Rows are points. To make a cloud, some directions were put in groups of two or more. Within a group, all points are equally far from the middle, so they leave a hole (a ring in 2 directions, a hollow ball in 3). The other directions are filled evenly. Then the cloud was stretched, turned, moved and blurred a little. Count the holes, and give their numbers of directions, smallest first.
(in the rows, 128 means zero)

Cloud (14 x 2):
[[120 113]
 [191  78]
 [118 110]
 [120 132]
 [112 191]
 [119  93]
 [161 176]
 [185 161]
 [111 134]
 [101 154]
 [129  89]
 [151  97]
 [198  78]
 [174 112]]
Holes: 0

Cloud (19 x 3):
[[ 82 151 100]
 [155 114 146]
 [125 160  56]
 [178 100 127]
 [183 102 119]
 [139  93 148]
 [113  90 144]
 [175 148 116]
 [171 156  72]
 [187 137  87]
 [147 109 149]
 [ 73 120 101]
 [145 142 143]
 [174  90  68]
 [ 90 103  64]
 [180 152  95]
 [128 105 151]
 [113 133  46]
 [ 79  92  99]]
Holes: 1 (3)

Cloud (30 x 4):
[[157  87  97  92]
 [147 140 144  95]
 [ 85 128 125 145]
 [ 93 141 125 116]
 [166 167  96 119]
 [128 108  41 161]
 [152  70  90 167]
 [165 153 118  97]
 [123  57 129 139]
 [135  61 121 158]
 [131  65  89 168]
 [ 87 124 116 157]
 [118 152  67 104]
 [116  67  84 169]
 [148 108 162 158]
 [108 133  94 174]
 [ 97  64 103 144]
 [191 128  99 122]
 [ 80 107  97 121]
 [152  94  37 130]
 [138  62 124 159]
 [ 80  92  96 130]
 [156  78  62 160]
 [ 93  85  86 110]
 [102  68  92 162]
 [163 120 131  91]
 [ 91  86  90 163]
 [136 152 104 170]
 [144  86 137 100]
 [127  75  67 171]]
Holes: 2 (2, 2)
